Every row gives one point. Each copy is the shape, with its points in the same order, turned, moved and blurred by noise. Say if it was mirrored as well.
In the rows, 100 means zero.

Shape (8 x 2):
189 75

80 87

121 56

123 50

122 119

24 89

46 123

102 144
Copy 1 (8 x 2):
149 173

66 91

81 145

81 152

114 92

19 67

57 49

108 63
Copy 1 is: mirrored
Copy 2 (8 x 2):
88 193

105 85

128 129

134 135

67 118

113 32

76 44

41 96
Copy 2 is: only turned

Shape (6 x 3):
94 169 118

71 75 38

161 97 79

141 25 119

133 92 128

77 72 42
Copy 1 (6 x 3):
66 47 60

167 125 66

148 41 125

136 103 181

99 68 137

164 120 75
Copy 1 is: mirrored
Copy 2 (6 x 3):
74 147 159

133 63 82

49 47 130

22 50 54

34 95 106

127 57 87
Copy 2 is: only turned
Copy 3 (6 x 3):
102 169 107

30 69 86

105 80 160

146 45 119

132 99 122

41 66 99
Copy 3 is: mirrored

Shape (12 x 6):
91 68 116 102 110 101

97 175 134 142 114 129

144 99 115 147 88 93

131 47 61 83 164 59

79 92 103 103 117 66

67 131 115 122 95 110

105 109 125 91 87 83

109 98 123 83 86 98

125 75 75 162 76 80

95 118 152 141 99 103

106 135 50 58 122 117

103 111 58 81 101 160
Copy 1 (12 x 6):
69 86 106 136 96 106

60 120 71 82 5 126

96 110 74 152 58 158

130 113 79 165 134 57

83 121 124 131 89 94

61 113 113 86 53 126

98 89 126 129 54 118

97 73 119 126 62 119

102 133 87 146 107 172

48 106 99 129 35 134

140 94 84 65 81 80

113 64 69 59 95 115
Copy 1 is: mirrored
Copy 2 (12 x 6):
92 121 88 96 107 59

119 132 168 152 100 113

57 170 106 137 82 97

64 103 9 129 138 88

93 93 79 123 87 81

103 106 137 117 83 96

106 131 92 111 67 80

103 133 89 90 83 83

10 130 101 124 81 97

97 140 134 133 78 65

112 97 87 87 123 158

93 117 112 60 141 138
Copy 2 is: mirrored

Shape (14 x 9):
80 110 121 99 97 86 126 98 147

85 50 96 98 30 114 88 109 81

114 123 124 110 92 92 122 187 74

99 110 91 74 58 93 120 111 96

110 42 61 67 141 119 106 53 105

140 60 113 79 121 122 144 104 129

71 77 98 78 89 66 124 113 87

102 109 114 102 79 93 126 84 127

99 117 107 157 101 119 146 120 96

88 143 120 104 122 85 102 57 122

101 102 65 142 95 128 69 110 135

166 136 115 80 87 62 73 118 107

76 180 148 109 82 103 98 115 118

123 53 88 121 116 104 81 117 81
Copy 1 (14 x 9):
73 92 59 84 79 152 92 103 110

130 116 114 124 67 113 84 162 114

73 122 79 109 30 55 118 75 90

119 114 55 84 74 103 85 118 109

89 90 107 48 164 108 86 134 152

67 59 74 58 92 87 78 128 154

92 144 96 55 73 128 96 122 114

107 81 64 81 81 136 83 112 100

79 82 94 102 64 101 65 72 69

106 86 53 78 119 155 120 71 90

82 93 81 143 135 109 81 121 72

114 93 24 85 91 71 164 128 81

117 96 34 130 63 145 119 52 83

79 93 120 92 107 72 113 133 99
Copy 1 is: mirrored
Copy 2 (14 x 9):
113 79 139 100 82 110 108 144 123

127 61 75 79 51 51 58 82 97

85 12 117 143 85 71 140 79 140

77 55 110 83 72 92 74 96 127

84 141 61 75 134 84 89 121 77

106 74 63 83 133 120 126 124 106

95 95 99 122 74 84 83 100 142

102 66 125 87 74 118 92 119 106

85 50 100 132 52 109 151 116 83

85 91 165 115 94 126 92 129 84

100 80 133 70 71 48 136 115 58

84 49 160 78 129 105 106 43 112

91 17 186 131 77 103 93 128 102

115 95 87 110 103 59 121 71 81
Copy 2 is: only turned
Copy 3 (14 x 9):
130 67 67 110 60 88 127 132 98

69 136 118 115 85 156 92 127 84

92 21 131 98 80 107 51 109 70

77 73 80 97 87 128 107 123 66

133 153 73 60 146 87 130 95 90

160 94 110 98 124 102 130 105 63

101 91 71 81 96 120 78 153 88

100 79 82 116 79 93 135 130 82

104 80 119 116 55 50 84 111 59

93 69 64 91 74 54 149 117 118

98 113 90 129 61 93 96 52 107

72 20 91 124 131 112 128 88 112

73 23 97 101 23 88 129 112 108

104 112 120 105 129 93 77 87 109
Copy 3 is: only turned
Copy 4 (14 x 9):
53 108 99 92 90 97 89 83 53

85 74 85 121 45 181 100 113 98

97 124 101 115 5 76 57 78 112

60 64 89 111 60 108 87 92 105

60 108 126 70 146 155 102 116 145

24 138 131 80 82 130 89 77 122

79 90 64 79 74 119 66 106 102

54 86 106 89 77 108 107 76 73

90 106 149 68 32 94 96 97 74

89 86 117 82 122 79 106 59 64

95 112 143 133 81 108 133 132 81

78 104 80 139 69 72 129 40 131

97 77 118 131 63 64 76 46 39

109 135 112 96 71 140 112 106 134
Copy 4 is: mirrored

Shape (17 x 12):
103 55 133 74 67 45 62 90 136 39 140 138

77 113 143 90 107 88 72 114 100 131 130 122

145 84 74 110 117 57 66 58 106 84 63 130

123 144 111 134 112 35 115 95 39 85 110 141

55 135 160 114 122 114 64 88 110 113 149 55

51 91 118 91 137 84 117 154 139 136 97 132

66 118 116 96 79 63 156 59 77 130 126 59

86 78 75 130 53 62 85 141 100 131 103 147

124 114 128 66 134 115 122 149 43 92 122 72

130 84 120 88 54 109 119 120 51 77 89 62

94 126 96 77 64 62 68 82 84 84 116 78

63 54 133 70 127 99 89 126 80 79 88 87

107 114 141 137 79 106 147 83 59 63 158 138

100 103 88 118 79 106 147 124 62 69 139 121

118 90 151 94 101 51 88 153 119 57 59 103

59 147 125 115 102 112 95 57 131 113 70 124

76 87 84 119 112 83 129 77 132 86 103 137
Copy 1 (17 x 12):
156 93 102 61 83 59 173 125 61 50 104 103

125 81 77 115 65 77 120 88 126 115 121 79

93 92 62 53 92 85 118 157 117 79 105 174

135 116 57 111 135 76 95 70 142 59 148 167

104 77 98 140 43 87 128 45 136 102 67 91

99 102 59 93 93 144 138 105 141 112 125 36

100 161 103 73 53 90 89 31 150 59 111 102

96 118 36 68 93 78 114 103 62 110 169 91

110 94 163 115 124 113 85 65 143 116 131 110

108 127 145 70 115 87 70 64 77 121 102 126

85 102 100 83 79 29 105 79 105 66 107 110

115 135 128 111 107 108 127 121 112 109 86 78

173 113 101 123 78 121 72 53 83 47 138 136

124 113 109 105 112 124 70 69 81 58 160 111

137 90 88 54 163 82 140 94 104 113 72 102

109 84 32 93 58 96 72 99 140 80 62 88

108 117 64 72 79 133 114 118 107 48 111 101
Copy 1 is: only turned
Copy 2 (17 x 12):
162 101 120 115 91 163 86 74 5 110 73 74

95 123 170 104 89 107 102 133 68 82 86 79

71 70 70 67 99 132 108 71 42 92 110 61

67 98 119 92 70 110 165 51 66 43 76 95

114 144 159 116 131 69 95 131 102 115 38 70

89 99 178 143 68 126 65 110 129 106 134 79

92 169 151 86 144 106 105 52 97 85 94 147

94 146 117 67 25 144 74 93 75 88 134 76

109 80 144 118 108 87 74 111 97 15 73 132

142 112 86 88 93 82 63 75 70 44 94 151

102 141 85 87 112 128 100 108 57 81 65 116

117 75 144 121 80 100 45 96 70 113 82 127

168 103 156 76 86 98 156 45 84 62 57 103

142 102 127 77 65 127 99 57 120 44 77 125

116 87 83 174 68 93 79 74 47 76 107 85

97 120 118 107 107 95 152 122 116 151 110 95

116 90 125 97 97 144 107 53 113 121 111 81
Copy 2 is: only turned
Copy 3 (17 x 12):
59 112 57 66 99 75 136 98 138 102 83 41

70 78 102 83 105 70 104 123 62 148 118 110

65 115 75 81 165 115 83 122 129 53 94 128

69 170 70 98 136 86 78 67 64 98 154 131

88 91 119 119 61 118 134 142 81 194 133 123

91 75 147 101 91 13 74 143 89 98 117 103

147 129 109 100 83 126 42 93 73 143 143 85

94 74 91 61 122 58 99 133 42 57 141 82

121 118 150 69 101 77 121 63 87 130 104 179

138 130 138 60 114 120 132 80 61 85 93 113

122 112 56 83 140 119 124 106 94 131 115 100

106 128 127 72 82 69 119 146 93 114 62 118

71 133 95 106 54 113 102 36 61 91 126 104

116 125 99 95 72 73 111 54 65 64 128 122

73 149 149 80 148 60 143 115 113 100 112 83

79 88 101 175 125 108 72 129 60 118 108 99

89 102 94 123 85 82 62 120 111 64 116 91
Copy 3 is: mirrored

Shape (16 x 12):
148 110 92 75 117 82 100 90 151 104 96 111

128 99 156 97 88 135 111 144 91 89 135 95

119 60 56 89 119 42 77 109 149 143 98 100

101 103 108 93 66 103 80 73 103 28 105 45

111 125 123 43 99 129 61 88 47 113 84 102

114 84 67 56 157 46 53 111 100 67 127 126

116 59 100 105 116 114 94 105 72 61 149 80

132 104 129 52 94 129 69 48 94 121 117 130

106 94 53 95 127 98 74 104 70 126 178 105

97 105 95 103 162 115 85 91 159 151 113 89

118 122 104 115 120 75 93 94 89 106 80 82

58 73 87 54 103 93 76 113 132 75 106 77

94 62 104 141 68 121 63 90 89 137 79 174

115 100 179 137 45 86 59 96 92 83 77 88

108 100 116 76 89 74 117 32 51 129 119 118

87 138 81 101 128 89 77 120 72 108 139 110
Copy 1 (16 x 12):
108 118 95 139 92 129 102 60 88 67 74 76

67 119 85 48 61 111 166 78 69 88 80 95

112 74 79 150 138 148 74 79 88 100 87 115

124 99 137 66 26 90 98 57 86 62 125 127

101 100 98 82 55 97 113 134 28 71 129 46

101 76 132 142 107 176 118 113 70 39 118 117

103 72 101 73 61 113 149 108 85 57 87 149

107 96 102 135 39 91 137 110 39 92 88 53

55 72 79 126 68 131 111 155 81 70 87 142

128 149 74 134 99 129 100 130 100 112 66 110

101 120 113 88 108 90 80 102 68 62 85 101

130 88 113 90 70 153 108 92 114 106 139 109

85 81 85 137 124 32 160 101 71 126 128 89

98 122 136 60 85 50 127 40 27 113 112 110

86 54 139 109 65 69 97 131 62 85 57 65

49 118 109 105 87 121 105 145 80 68 113 117
Copy 1 is: mirrored
Copy 2 (16 x 12):
96 65 121 74 72 77 103 113 121 111 123 65

50 79 50 63 82 64 86 86 70 73 61 97

90 76 170 117 116 90 131 118 111 129 87 43

99 92 116 80 49 76 114 69 41 123 110 150

68 132 68 99 134 71 51 69 79 108 132 104

107 95 132 173 86 53 117 62 126 121 103 81

90 89 72 133 46 82 121 86 47 97 72 93

83 74 66 116 121 78 70 113 75 92 168 94

98 110 76 173 113 87 125 136 84 113 66 87

100 117 128 98 89 90 92 170 105 69 100 54

76 127 119 75 93 92 136 88 102 97 108 85

107 81 162 115 83 83 67 82 72 123 73 108

134 73 90 88 178 85 134 93 38 53 93 54

46 82 111 50 121 61 134 68 44 64 113 127

74 81 75 130 131 149 119 86 78 98 132 95

102 130 82 126 114 85 116 107 116 96 69 111
Copy 2 is: only turned
Copy 3 (16 x 12):
139 67 94 133 94 105 110 83 91 41 107 126

100 80 45 73 126 135 114 80 102 106 82 81

159 104 143 121 60 136 61 81 87 38 130 118

112 81 133 119 119 114 187 77 113 136 105 95

61 116 86 94 139 73 123 89 56 82 138 71

75 75 121 132 63 150 104 29 54 49 149 128

99 98 101 74 111 166 151 58 82 103 108 123

87 64 95 81 130 85 116 122 37 64 107 110

123 98 106 66 83 135 89 31 26 104 121 133

143 89 91 60 53 71 90 76 103 57 129 149

106 123 105 114 85 86 116 58 95 76 84 98

106 89 126 110 74 130 118 98 119 114 171 113

88 88 148 66 156 104 35 100 97 79 71 118

81 84 134 93 116 108 131 106 129 89 48 41

92 121 116 113 94 101 113 131 16 85 70 127

93 101 101 91 74 103 87 24 51 117 114 112
Copy 3 is: only turned
Copy 4 (16 x 12):
101 109 136 68 121 154 124 68 105 92 75 79

32 80 73 101 105 124 132 80 88 59 133 110

64 97 175 61 117 138 59 87 131 92 41 61

100 96 74 124 111 90 133 66 177 88 92 94

91 79 74 144 178 111 120 103 84 99 87 69

83 46 120 67 145 115 83 5 114 108 59 58

66 64 64 111 85 108 85 44 123 75 97 71

78 103 109 148 134 132 139 72 67 91 73 41

66 44 126 137 114 125 43 48 100 90 112 62

79 82 147 120 107 167 84 85 84 62 37 121

107 64 112 89 105 115 105 109 101 108 80 110

56 103 110 107 150 106 82 52 163 72 48 101

73 110 142 110 101 54 94 103 47 32 79 44

59 77 105 97 84 52 179 126 121 77 75 88

79 110 103 143 107 87 97 78 63 156 84 62

84 37 133 120 140 100 72 53 91 92 106 109
Copy 4 is: only turned

Shape (15 x 12):
93 77 81 122 68 120 114 93 117 62 107 79

68 66 99 103 120 157 136 147 144 87 165 117

115 167 71 121 113 111 103 101 71 146 76 122

107 73 145 44 100 124 85 105 95 59 84 22

124 132 90 58 88 34 67 144 46 128 76 159

153 133 110 128 72 42 62 150 42 137 72 138

98 81 104 99 109 98 100 97 153 88 115 109

125 77 82 39 60 93 103 161 98 89 43 69

126 111 94 118 113 55 150 114 41 127 82 110

41 39 140 107 102 168 135 92 119 67 41 76

116 67 109 106 103 161 96 128 94 62 101 82

43 107 69 130 140 103 110 155 125 46 132 114

138 132 66 113 111 93 106 85 40 89 110 180

118 151 132 63 36 69 110 143 61 96 78 110

62 61 84 98 83 136 88 90 73 99 128 77
Copy 1 (15 x 12):
140 96 125 97 81 122 68 131 114 68 66 102

100 92 147 66 159 133 87 159 82 114 101 115

86 43 61 144 66 72 94 101 78 136 54 80

99 97 171 85 79 99 53 42 138 54 116 98

89 78 30 132 45 18 88 98 79 106 155 112

86 108 18 147 65 9 77 95 63 78 95 80

135 75 116 84 112 104 119 120 107 72 100 94

116 54 83 82 70 82 5 73 99 54 137 117

60 70 56 98 67 28 84 120 115 95 51 121

162 99 141 65 140 126 50 63 161 117 51 133

116 96 153 120 122 100 49 97 96 77 79 122

139 76 149 81 116 68 76 184 97 136 99 74

101 79 82 161 47 42 121 143 68 117 68 149

93 112 64 76 23 57 54 69 56 97 109 100

98 115 125 129 91 136 66 126 146 102 95 109
Copy 1 is: mirrored
Copy 2 (15 x 12):
94 98 82 68 89 109 56 101 128 98 102 60

68 92 81 39 153 114 99 65 134 106 176 92

65 94 80 127 109 79 94 106 75 114 59 149

155 74 146 23 64 57 105 92 115 87 94 61

113 129 166 177 116 98 104 81 78 82 54 140

82 118 141 169 115 120 123 95 66 86 6 98

98 71 105 99 92 112 83 79 120 127 134 67

162 131 164 65 108 85 89 139 131 120 70 105

123 109 72 140 118 96 121 65 105 96 37 119

130 26 74 23 122 86 91 165 146 77 135 79

104 84 108 39 146 83 74 95 104 101 97 58

40 103 88 102 143 61 96 79 176 81 142 94

89 86 88 154 139 96 32 57 68 80 66 124

104 112 157 96 79 134 96 88 110 65 34 139

107 117 78 67 97 81 87 107 88 67 138 66
Copy 2 is: only turned

Shape (18 x 12):
100 99 127 97 60 96 127 120 81 28 149 124

137 126 78 87 126 93 51 124 153 37 75 64

124 98 148 181 133 132 113 70 137 125 63 88

45 147 123 99 114 79 124 64 133 92 65 61

78 37 125 80 47 146 104 106 56 81 152 57

76 84 141 144 110 99 70 98 66 98 98 92

112 123 43 98 141 96 120 87 157 77 81 63

135 94 135 161 75 113 159 120 98 118 90 114

129 120 82 105 80 47 78 47 144 41 104 64

108 111 111 168 72 150 46 87 92 86 92 58

32 77 154 120 67 137 98 41 99 126 179 102

48 149 139 159 81 107 140 60 138 146 98 101

40 125 125 119 59 49 152 131 67 95 168 124

97 82 91 89 142 89 47 77 124 148 92 122

128 113 94 93 71 125 63 47 54 139 92 50

58 67 63 172 48 79 79 63 71 87 124 103

79 111 106 80 151 112 51 31 54 110 132 134

93 114 128 170 142 68 127 111 97 98 150 91
Copy 1 (18 x 12):
47 91 60 85 34 99 150 97 90 104 137 65

64 79 97 172 117 92 139 109 163 137 142 138

62 54 99 142 113 112 39 151 87 97 27 100

98 97 78 136 156 60 107 120 47 133 97 100

102 127 107 61 35 89 143 118 129 89 71 36

106 68 75 80 103 89 125 149 96 67 61 99

74 132 77 159 124 112 79 106 127 132 131 149

27 72 72 121 59 90 51 99 88 56 71 73

99 102 89 183 75 98 131 156 93 116 152 126

54 91 141 129 98 83 121 168 130 61 64 99

102 107 101 36 81 92 95 187 71 112 91 22

64 96 94 95 144 58 44 160 29 99 88 71

72 101 28 27 73 51 117 117 44 71 147 69

138 51 106 88 133 123 57 121 133 98 123 117

127 109 177 104 70 80 102 124 96 73 82 124

107 132 78 89 88 131 123 184 87 28 128 82

134 64 136 45 96 140 109 136 79 127 109 122

59 72 27 77 73 75 88 155 86 83 80 124
Copy 1 is: only turned
Copy 2 (18 x 12):
122 111 112 51 150 122 122 46 84 96 103 173

151 39 84 89 54 69 102 55 13 115 87 113

45 81 112 56 103 91 70 86 63 93 36 32

53 85 141 78 54 86 86 132 48 129 70 144

111 77 100 86 115 179 135 84 141 46 110 141

100 129 99 55 72 101 88 88 112 71 76 95

89 52 112 112 78 90 98 91 5 136 125 90

69 125 84 70 170 122 92 91 52 81 52 87

115 34 94 49 97 38 130 109 52 128 121 128

116 53 65 30 80 124 56 96 96 85 76 78

48 95 121 58 106 147 115 92 190 132 84 119

17 112 108 59 106 114 68 132 85 158 46 110

81 185 92 55 131 135 135 97 93 137 104 178

107 99 96 141 67 58 96 87 116 133 86 65

147 57 104 87 102 119 81 168 120 93 86 79

75 111 52 42 108 94 79 106 133 94 162 115

141 114 166 92 76 80 80 92 154 138 112 78

75 152 108 32 98 111 138 74 62 128 88 76
Copy 2 is: mirrored

Shape (18 x 12):
103 81 166 72 98 109 108 108 98 54 106 69

62 137 50 99 63 65 140 87 112 36 50 43

128 97 123 97 120 67 92 146 95 104 159 82

116 133 56 97 42 105 123 142 33 149 93 76

127 81 100 39 127 103 77 99 53 98 135 27

125 174 54 136 53 143 137 57 135 122 135 103

70 64 101 67 134 70 118 106 121 57 98 100

165 139 72 177 105 139 54 63 114 110 129 150

139 155 56 121 66 109 52 96 148 141 113 128

96 72 102 88 105 84 85 96 82 120 173 74

59 53 120 69 123 114 74 133 104 54 107 43

118 107 20 171 60 110 86 76 135 82 121 139

121 100 57 132 24 120 89 57 143 113 105 132

115 126 80 69 85 135 79 149 73 93 175 88

49 86 122 93 120 90 101 84 84 33 103 109

51 97 137 104 123 112 89 115 89 102 121 35

57 104 60 84 121 126 151 95 115 78 53 97

98 54 99 107 125 104 138 134 110 51 98 57
Copy 1 (18 x 12):
101 176 91 144 141 98 106 107 111 74 90 105

34 101 61 88 137 43 111 144 129 117 67 181

115 148 76 98 85 118 108 100 89 127 93 56

83 90 43 64 83 91 173 77 132 131 169 131

120 187 78 97 90 103 70 120 124 126 158 114

73 35 104 102 99 179 151 122 143 133 88 156

120 126 80 97 155 67 69 134 84 84 78 103

119 33 86 151 61 173 80 46 134 131 65 123

93 47 101 74 40 156 107 68 113 98 73 139

101 135 93 96 108 134 79 101 71 133 138 85

112 181 128 111 135 50 79 103 81 107 104 122

97 26 76 105 108 146 96 65 86 148 48 171

81 40 84 109 105 166 109 73 82 90 85 183

124 146 106 58 108 137 128 64 131 146 117 102

87 125 91 126 181 74 57 93 115 98 84 102

80 147 141 136 113 66 103 112 100 123 131 89

120 67 98 101 157 48 108 140 127 91 98 152

135 147 79 131 140 63 114 129 85 127 80 130
Copy 1 is: mirrored
Copy 2 (18 x 12):
92 82 165 132 103 103 75 62 87 126 121 120

130 104 149 108 33 66 132 136 56 34 125 68

84 88 142 65 117 123 110 56 119 115 56 120

75 135 86 130 44 162 128 75 117 39 62 96

100 114 195 118 115 139 115 42 166 81 113 80

100 136 69 95 100 110 17 139 96 26 68 81

85 55 150 83 105 81 127 92 96 116 139 77

117 159 59 97 180 133 58 135 85 108 46 58

131 145 46 78 153 126 90 111 93 40 80 108

64 124 141 79 116 93 104 59 153 101 87 93

94 77 170 127 116 75 131 23 91 106 128 70

100 166 57 60 127 102 91 131 46 82 82 44

95 172 40 84 116 100 71 117 61 75 126 82

45 120 147 97 138 141 96 43 97 43 55 99

60 87 163 131 118 55 121 110 76 121 118 77

102 80 147 143 97 57 110 39 128 94 79 86

88 49 102 126 82 93 114 123 82 64 131 40

100 59 152 90 69 96 105 53 78 123 106 49
Copy 2 is: only turned
Copy 3 (18 x 12):
90 110 134 113 100 47 95 106 57 113 68 88

126 70 187 94 88 122 153 36 90 100 146 72

76 139 89 160 68 77 129 112 116 102 59 62

60 146 110 101 33 110 110 88 156 121 172 104

127 120 136 145 55 52 101 143 131 166 79 89

126 136 74 54 110 111 109 12 180 87 104 83

121 87 132 132 120 75 154 136 75 80 91 73

139 164 67 96 104 138 37 75 170 41 68 46

127 167 53 89 107 173 99 72 144 103 97 61

112 143 107 137 65 78 137 126 138 100 52 114

82 103 180 134 120 81 123 148 86 129 57 87

138 162 120 64 106 155 118 72 160 27 92 48

137 162 94 27 94 147 112 77 125 60 93 85

84 193 116 139 107 69 114 100 155 134 98 82

124 105 162 142 126 69 110 106 73 57 92 105

69 86 144 145 100 90 105 104 118 119 54 127

110 56 139 86 145 95 130 102 119 83 149 84

74 82 161 104 100 61 134 123 105 86 79 48
Copy 3 is: mirrored
